Rows are points. Any point is a mix of the corners, with weights that add up to 1. It lies inside the corners' shape when no weight is negative. Say inside or outside, and name the corners with a negative weight.
In the rows, 128 means zero.

Corners:
(1): [131  46  93]
(2): [111 157 158]
(3): [155 171  94]
(4): [ 85 152 139]
Points:
[122 173 121] => outside (1)
[137 162 115] => inside
[ 91 149 138] => inside
[ 93 168 140] => outside (1)
[125 123 134] => outside (4)

Corners:
(1): [ 93 131 178 124 162  42 108 145]
(2): [143 122 155 136 113 153 154 162]
(3): [134  84  95 133 145 176 164 157]
(4): [ 83 136 171 112 192  95 159 123]
(5): [193 153 125 165 168 128 107  66]
(6): [102 123 152 109 137  68 141  91]
(7): [145  53 172  86 106  95 187 201]
(8): [109 150 153  90 176 108  89 114]
(9): [158  71 138 160 138 171 125  87]
Points:
[168 104 132 156 135 134 129  98] => outside (4, 8)
[ 98 104 156 104 150  84 143 128] => outside (2, 5)
[156 124 135 111 163 110 137 112] => outside (1, 2, 9)
[154  93 139 143 124 128 145 116] => outside (4, 8)
[106 112 155 104 147 112 137 140] => outside (5)
[141 119 132 127 162 128 129 103] => outside (1, 2)

Corners:
(1): [181 185 105 150 159  90 101 124 103 106  95  90]
(2): [123 152 135  88 143  95 139 123 132 163 106 136]
(3): [ 86 143 154  90  89 132 129 134 167 113 176 167]
(4): [166  98 139  69 100 103 127  92  95  99 128 102]
(5): [111 119 107 105 158 110 127 114 104 109 164  70]
(6): [136 164 203  89 126  62 138 101 138 108 161 128]
(7): [164 142 150 153 163 136  87 108 139 154  67 107]
(8): [ 74 115 135 130  75 139 140 114 148  79  87 147]
(9): [123 142 118 138 150 136 202 118  70 169 156  71]
(10): [104 107 137 122 177  88 145 176 141 184 214 184]
(11): [140 116 151 116 165  75 167 155 161 159 188  93]
(12): [100  85 147 128 115 105 142 182  79 148 184  97]
(13): [153 132 120  95 133 147 154 134  72  60  75 124]
Points:
[128 113 146 120 148 108 154 140 110 154 146 126] => outside (1, 3, 5)
[137 132 142 104 133 113 144 129 107 107 125 119] => inside
[142 129 133 118 131 121 139 111  75 101 112  81] => outside (2, 3, 10, 11)
[ 91 130 146 126 141 111 162 138 141 173 173 117] => outside (1, 4, 13)

Corners:
(1): [187 162  79 121 134 144 118  89 130 157 132 163  61 167 157 125 143 100
 145 134]
(2): [164 125 153  98  94 145 108 160 180 145  80  76 137 103 141 132 140 183
 169 124]
(3): [164  78 152  63 132 167 163 148  88  79 114 184 125 135 191 120 142  61
  91 176]
(4): [122  59 125 157 146 161 212 156 121 193  96 119 190  80 109 105 114 157
 112 159]
(5): [126 153 192 159 181 145 152  97 133 179 144 119 173 113 190 171 109 132
 161 147]
(6): [134 127 150 112  91 127  65  88 140 180 125 163 106 113 149 124  99 104
 141 120]
(7): [ 81 102 114 162 142  58 131 114 161  64  43 156 170 154 108  90 121 167
  86 126]
(8): [123 155  80 129 126  89 144 163 104 143  96 140 127 125 152  91 112 111
  62 162]
(9): [ 72 113 101 161 177  75  74 165 112 130 123 169 149  71 137 138 146 137
 148 152]
(10): [170  79 147 121 147 142 110 117 128 150 132 114  93 153 180 133 111 135
 128 116]
(11): [107 129 142 157 182 142 151 140 152 182 175 138 224 179 161 122 129 175
 159  85]
(12): [ 51 148 115 209 211  92 205 136 106  76 141 117 147 178 166 103 187  60
 105 167]
(13): [112  99  96 135 132  68 121 116  81 140 179 122 163 118 120 131 130 128
 100 120]
(14): [108 130  51  86 137  90 119 198 136 116 181 155 132 105 109 153  63 104
 145 139]
(15): [125 130 189 115 127 123 142 114 132 220  63 158 111 135  95 164 151 105
 125  92]
(16): [142 126 118  61 178 138 141 106 167 163  90  92 144 147 152  84 121 135
 153 141]
(17): [189 132 194 137 161 145 106 114  54 190  99 160  44 111  92 148 126  98
 167 166]
(18): [ 66 142  48  99 143 165  86 159 161  88  78  82 144 124  79 149 108 129
 134 110]
(19): [ 93 145 112  44 144 122 143 191 160 128  99 145 174  93 174 107 103 183
 130  79]
(20): [ 88 126  92 122 144 174 186  81 165 173 186 115 153 226 152 112 112 162
 126 151]
(21): [176 102 129 131 138 135  91 106 161 137 105 100  92  84  75 110 120 156
  69 148]
Points:
[ 92 140 107 132 130 128 125 139 188 168 106 134 169 132 116 132 108 178
 136 104] => outside (3, 10, 12, 13, 16, 17)
[133 113 144 118 147 136 140 128 133 151 114 123 138 132 144 127 118 131
 126 131] => outside (1, 9)
[142 116 132 112 137 137 136 128 141 155 102 122 144 135 135 120 119 157
 123 123] => outside (6, 9, 12, 14)
[118 121 121 136 154 130 135 111 128 153 133 139 133 151 132 128 120 117
 124 140] => outside (2, 19)
[172 116 173 158 135 128 130 130 109 168 109 151 105 109 140 138 137 117
 136 155] => outside (13, 16, 18, 19, 20)
[109 128 114 136 153 114 144 138 130 127 124 132 139 138 138 122 126 120
 122 142] => inside
[112 127 112 122 153 120 133 133 124 145 124 146 138 125 130 124 120 119
 123 138] => outside (2, 10)
[116 114 129 122 146 128 136 138 136 147 117 129 150 122 137 124 120 137
 128 135] => outside (1)
[119 122 120 120 140 134 127 126 144 143 114 123 133 137 131 126 122 135
 126 130] => inside

Corners:
(1): [ 69  87 117 146 168 165  81 198 161 146 126 131 126 109 137 122  78 120
 169 100]
(2): [199  87 189  98 109 198  95 150  83  98 146 125  88 169 136 108 107 139
 115 105]
(3): [191 139 110  59 164 126 163  46  72 119 163 123 139 125  73 112 148 100
  82 132]
(4): [177 134 131 107 114 112 179  76 121  86 130  84  93 172 105 171 168 170
 170 157]
(5): [115 190 168 107  98  64  82 150  94 163 101 110 198 156 127  76 112 135
 198 145]
(6): [122 139 130 127 114 170 188  99 141 107  73 148 101 168 147 133 134 158
 127 136]
(7): [ 78 174 150  57 162 138  52 174 117 164 119 165  67  97 128 184 155  94
 159 193]
(8): [115 154 151 143 111 166  93 105 104 144 154 119  99 171  90 118 148  75
  95 164]
(9): [103  88 112  72 188  93 125 163 104 105 163 169 121 100  84 100 121  70
 181 178]
(10): [162 177 174 125 165  86  71 141  82  84  78 139 121 149  82 148 149 143
 128 183]
(11): [170  80 170 124 157 191 180  93 164 142 120  93 172 102 137 160 114  85
  99 116]
(12): [ 90 111 115 114  94 102 147 153 155 149  92  78 143  98  95 145 150 159
 111 130]
(13): [192 146 112 134 133 175 149 161  98  88 159  94 162 144 102  84  86 115
 137 109]
(14): [122 133 103 117 147 110 130 135 106 149 177 162 171 191 122 165 157 150
 106 188]
(15): [187 100 163 155 109 121 155  90 167 139 120 149  86 168  77 140 127 105
  80 156]
(16): [ 77 122 154 165 126 103  88 121 118 140 143 171 129  82  75 145 104  72
 114 129]
(17): [ 97 186 166  81 141 114 185  84 148  64  82 132 124 126 159 118 116 126
 172  86]
(18): [112 166 162 151 111 116  79  88 141 153 150 159 192 116 153 132 188 125
 109 101]
(19): [ 71 154 144 169 146 143 168 150 116 169 175 120 177  92  60  99 113  91
 116  81]
(20): [ 82  98 171  96 133 106 224 101 137 113 163  81  68  56 141  58 100 155
 125 122]
(21): [104 166 155 171 137 102 109 164  69 158 161 106 169 158 157  98 123  80
 136 107]
Points:
[123 133 157 119 145 119 115 123 110 137 150 138 127 133 116 126 131 103
 131 141] => outside (6, 12, 13)
[130 133 152 115 134 134 133 120 117 123 133 121 122 122 113 114 124 114
 131 123] => outside (14)
[134 168 142 101 100 117 118 118 111 141 156  95 129 169 158 108 149 143
 138 118] => outside (6, 9, 10, 11, 16, 19)
[110 141 141 132 135 137 150 126 123 133 133 131 138 129 108 121 126 119
 127 123] => inside
[122 135 165 148 114 131 138 105 116 140 126 100 153 121 124 102 129 129
 117 105] => outside (7, 9, 13, 14, 15, 17)
[111 132 146 120 138 123 170 129 139 124 117  99 116 118 111 116 115 118
 150 136] => outside (2, 3, 14, 16, 18)
[170 132 146 127 137 131 130 108 117 104 124 141 146 164 129 130 128 121
 139 130] => outside (7, 8, 12, 19, 20)
[132 140 145 119 138 133 135 128 114 127 134 122 134 139 115 121 132 118
 129 135] => outside (16)

Corners:
(1): [ 83 141 111  93 146 149 162  87 167 156  61  49  93 160 115 118 148  39
  80 177]
(2): [123 120  98 163 123  97 185 158  85  99 132 101 162 142 108 152 118 143
 118  68]
(3): [125 127 141 141 125 138 149 128 121  79 140 103 172 160 169 167  73 171
 153 139]
(4): [132 157 101 149 116 142 146 133  60  66 150 117 187 102  89 151 136 178
 141 102]
(5): [ 92 116  45 157 130  80 132  97  95 155 135 204 105 138 110 139 103 150
 163 140]
(6): [134 191 121  29 140 124 147  80 188 139 131  71 107 100 116 167 119 112
 104 131]
(7): [103  82 128 184 106  93 101 165 123 134  85 160 119  86 155 129  70 148
  79 168]
(8): [124  99  98 178 132  83  82 124  94 159 127 158 113 138 175  93 122 120
 126 165]
(9): [119 143 140 136 110 137 168 149  42 138 156 135 159 151 129 148 130 149
 151 104]
(10): [127 109 126 143 163  89 109  87 120 137 110 143 119 129  91 125 117 114
 173 148]
(11): [148 110  92 175 166 124 150 113 119 193 132 144 130 120 128 113 128 158
 163 134]
(12): [ 94 122 107 198 161  73 127 113  87 182  70 187 111 105 158  65 101 122
 123 130]
(13): [161 109  93 124 113 138 162 135  71 105 140 114 208 159 120 152  63 143
 160 118]
(14): [149 177 118 111  98 136 142  76 160 174  85  80  88 131 117 154 109  80
 114 145]
(15): [159 127 131 138 125 158 156 111 118 127 157 121 203 178 153 183 110 152
 113 107]
(16): [167 145 146 143 122 126 223 156  92  99 135 107 192 162 106 132 129 139
 119 149]
(17): [ 81 154  81 229 142  58  76 130 107 145 177 191 117  77 116 111  81 141
 162 131]
(18): [112 178 136  89 115  98 145  80 178 157  48  53 141 114 106 111 179  73
 141 192]
(19): [126 189  97  64 126 169 115 119 212 106 118 144  84 130 110 107 141  73
 150 163]
(20): [146 124 123 145 127 132 199 146  71  87 105 120 190 135 170 168 110 104
 151 158]
(21): [124 110 158 114  93 165 155  60 185 130 132  85 118 148 139  89 138  58
 114 165]
Points:
[142 146 111 102 124 125 164 114 131 121 155 106 168 151 131 148 120 127
 155 133] => outside (1, 4, 7, 10, 12, 14)
[120 123 122 164 133 125 141 133 125 110 128 119 156 131 133 132 127 126
 123 142] => outside (5, 6, 9, 12, 13, 14)
[120 138 121 136 130 118 138 114 134 141 112 111 123 121 127 122 129 107
 115 144] => outside (3, 5, 13)
[125 126  99 156 118 117 157 127  92 125 146 131 150 135 132 156 100 143
 131 125] => outside (10, 12, 18, 19)
[128 137 119 142 130 121 161 124 108 125 117 119 149 136 124 128 119 124
 128 141] => inside
[123 100 134 199 135 102 149 132  86 148 118 144 143 143 160 111 101 128
 122 140] => outside (4, 5, 6, 13, 18, 19)
[135 149 124  95 107 148 154 105 148 117 127  89 140 149 122 144 126 114
 113 138] => outside (10, 11, 12, 17, 20)

Corners:
(1): [148 112  45 139 174 157  85  60 113 107 128  80 179  97 177 115 112 135
 111 123]
(2): [140 148 118 120 160 100 127 141 134 160 107 113 128 186 100 133 142 137
 116 108]
(3): [126 118 178 110 113 143 163 123 106  93 156 121 139 171  92 115 146 158
 138 169]
(4): [ 76  80 177 165  97 115 129 138 197 111 112  94 111 103 134 105 152 135
 148 129]
(5): [118  74 100 162 117 206 115 121  76 214 169 128 158 100 116  62 115 114
 224 160]
(6): [136 177 158  67 158 124 110 109 206 131 137 133  88 155 151 143  83 162
 210 112]
(7): [131  62 164 139  96 151 182 158 110 113 159 105  99 103 120 132 165 146
 186 143]
(8): [107  66 112 118  71 153 156 146 102 114 169 155 122  56 119  87 134 163
 145 159]
(9): [ 74 115  39 152 120 190  88  96 100 120 134 101 203 192  86 133  73 152
 120 109]
(10): [100 132 192 139 140 107 137 185 142 125 118 109 186 104 118 126 135 164
 130 113]
(11): [119 115 136 149 131 133 110 129 139 132  82 134 138 106 173  98 129 117
 152 128]
(12): [161 155 136 110 154 156 170 101 143  59  93 167 150 131  84 129 129 105
 115  93]
(13): [113 170 209 158 180  81 229 179 225  75  95 140 140 173  91 116  89 146
 121 130]
(14): [111 127 100 117 138 137  88 120 111 134 162  69 111 125 135 115 123 142
 125  91]
(15): [133 107 115  65 207  57  52 100 164 128  70 140 147 148 171 124  79 134
  94  57]
(16): [118  76  98 145 135 200 112 140 102 192 150 114 100 111 130  87 150 167
 117 124]
(17): [103 126 119 125 198 118 105 115 153 103 117  76 109 102 121 150  60 128
 149 144]
(18): [142 134 102 128 145 127 121  63 129 170 112 131 173 108 160 120  47 109
 156 118]
(19): [144 170 156  95 130 167 130 184 147 124 131 104 135 150 108 156 133 105
 128 156]
(20): [ 96 119 112 167 109 100  80 126 102 132 137 134 187 110 137 143 111 100
 101 120]
(21): [143 122 142 190 144 103  90 145 161 130  86  91 149 130 125 107 105 131
 142  86]
Points:
[131 106 120 126 127 146 114 114 123 122 133 121 129  99 140 114 121 125
 143 129] => outside (2, 9, 10, 13)
[125 120 132 128 142 140 129 128 142 124 121 115 134 126 125 117 117 137
 143 121] => outside (20)
[128 110 121 125 148 148 131 126 148 123 125 116 123 138 116 114 118 143
 147 131] => outside (10, 11, 14, 18, 20)
[116 104 112 138 136 156 116 125 121 148 134 115 140 126 124 108 118 139
 144 125] => inside
